Each row of a before or after table is a point. The points were changed in one or more steps. Then noise was added and the rows were shuffled. The steps act on columns, c1 being the first. Write out the steps. A step turns or swaps two columns, mirrors them in a line or flattens them onto one, adds a multiple of one to another, or multiplies or shifts one. Angles are multiples of 10 degrees, from the lower column toward the higher: turns from -170 to 170, lines from 10 to 170 but not 90. Use the fewest steps. Two steps may share a column if one is a turn and the other turns, adds or multiplies; they go together, in the order done. Otherwise the lowest column goes first.

Before (11 x 3)
[[-43 -38  48]
 [ 37 -21   4]
 [-48  24 -64]
 [  1 -10  -6]
 [ 18 -47 -60]
 [ -2 -30  45]
 [ 26  46 -87]
 [ 29  48   4]
 [ 17  63 -64]
 [-13   6   9]
 [ 51  31 -34]]
After (11 x 3)
[[-11 -25  90]
 [ 11   7   5]
 [-14  40  67]
 [ 18 -47  47]
 [ 17 -23 100]
 [-17   5  -7]
 [ 31 -26 -17]
 [-15  42 -61]
 [-25 -46  19]
 [ 66  21  27]
 [  3   3 -57]]
Steps: turn c2 and c3 by 150 degrees; turn c1 and c2 by -60 degrees

Before (10 x 8)
[[  4  44   3  25  49 -54  17 -20]
 [-14  -8  12  66 -15  16  34  -3]
 [-35  15 -61  72  -7   4  42  71]
 [-55 -24  23  55  74 -93  43 -17]
 [ 32   6  13 -73  -6 -63  10  18]
 [ -1  39  41 -46  15 -27  38  22]
 [-18 -27 -32  14  71  32  75  41]
 [ 27 -39  26  65  36 -35 -17 -14]
 [-12 -48  47  34  57  23 -46 -31]
 [ 17  21 -25  21  -8  -6 -25 -54]]
After (10 x 8)
[[ 38  79  16  42  34  -5   0   1]
 [-16 -96  10 -35  49   6  25   1]
 [-24   3 -11  46   0 -10  14   0]
 [ 11  70   5 -24  43 -45  29  -1]
 [-46 -78  18 -66  19  59 -12   0]
 [ 35 -65   8  19 -23  -1 -12  -1]
 [ 42 -47 -24  65 -10  -2 -35  -1]
 [ 75 -39 -10 -40  22  76 -20   3]
 [ 16  23  -1  89  74   3   4   1]
 [ 44 -72   6 -15 118  -3 -54   1]]
Steps: swap c1 and c7; multiply c2 by 2; turn c2 and c4 by 60 degrees; multiply c3 by 0.4; turn c5 and c6 by 50 degrees; multiply c8 by 0

Before (14 x 14)
[[-29  59  86 -38   5  66 -43  -8 -61 -18  -1  45   2  -5]
 [ 71 -69  65 -14  59 -30 -23  37 -41  -7 -40 -34 -19   3]
 [ 25  35 -55  17 -28   4 -45   0  22  77  11  40 -38 -23]
 [ 63  48   5 -33  66 -22  15 -71   5  -1 -12  34 -28 -16]
 [ -3 -25  56 -61   6  17 -64  25  22  -1  -8   0  73   5]
 [  2   0  18  55  -1   1  44  -2   6 -41  10  39  -4  80]
 [-44 -17 -24  -2 -51  61   0 -87  -5  24  32  30 -11 -50]
 [ 64  -3  51  70   1 -25  61  -7  20  -1 -22  78 -11 -17]
 [ 51   8  83 -48  -2  20 -48  28   3 -23  63 -37  35  51]
 [ 50 -51  -2   2  12  73  30 -14 -77  -2 -46  -2  25 -27]
 [ 34 -53 -30  40  23 -32 -25 -17 -62  63  -6 -24  39 -24]
 [ -3  17  67 -58 -45 -49  -7 -49 -27  -9 -59 -22  39  13]
 [-27  56   2  66  22  77   6 -66   7  55  -7 -30 -40 -12]
 [ 20 -39  54 -26 -27  43  19 -46 -73  76   5  66 -10  86]]
After (14 x 14)
[[  23    0   49   63    7  -53  -31   -3    3   15  -25   78    7   11]
 [  13    2  -15  -39  -43  -10  -98   34  -11  -32   74  -40  -22  -21]
 [  26  -49  -17   12    7  -39    5  -20   23  105   22  -24   31   24]
 [  12   45  -39    9   33  -10   33    6   75   23  -26   45  -48  -12]
 [  17   58   -2  -26  -25  -41    3  -75   -7  -17  -33   30   -3   58]
 [  -5  -28  -29  -50    3   22  -74   18    4  -33   43    1   53   -1]
 [  24   27   11  -57    8  -41  -58  -45  -24    6  -20  -24   62  -44]
 [ -14  -44   24  -24   22   37   18  -16  -46   51  -27    4   45   21]
 [ -40   49   12   49    1   64   -1  -74   55   49  -28  -25  -28   19]
 [  26  -73    0  -30  -30  -58  -92   40  -31   18  -41  -24   18   51]
 [ -10  -35   21  -54  -64   28  -37  -42   31   89    1   65  -21  -70]
 [   1   -4   37   61  -65    9    0   -9  -31  -11    4   37   -5  -46]
 [ -35   59   -9  -51   -1   57 -102   -7  -53   27   -3   49    8    8]
 [ -37  -21  -11   -7   71   51   26  -87   22    7   13   32  -34  -15]]
Steps: flatten c1 and c6 onto the line at 120 degrees; turn c3 and c7 by -70 degrees; multiply c3 by 0.7; turn c9 and c10 by -60 degrees; turn c4 and c10 by 20 degrees; turn c5 and c14 by 120 degrees; turn c11 and c13 by -40 degrees
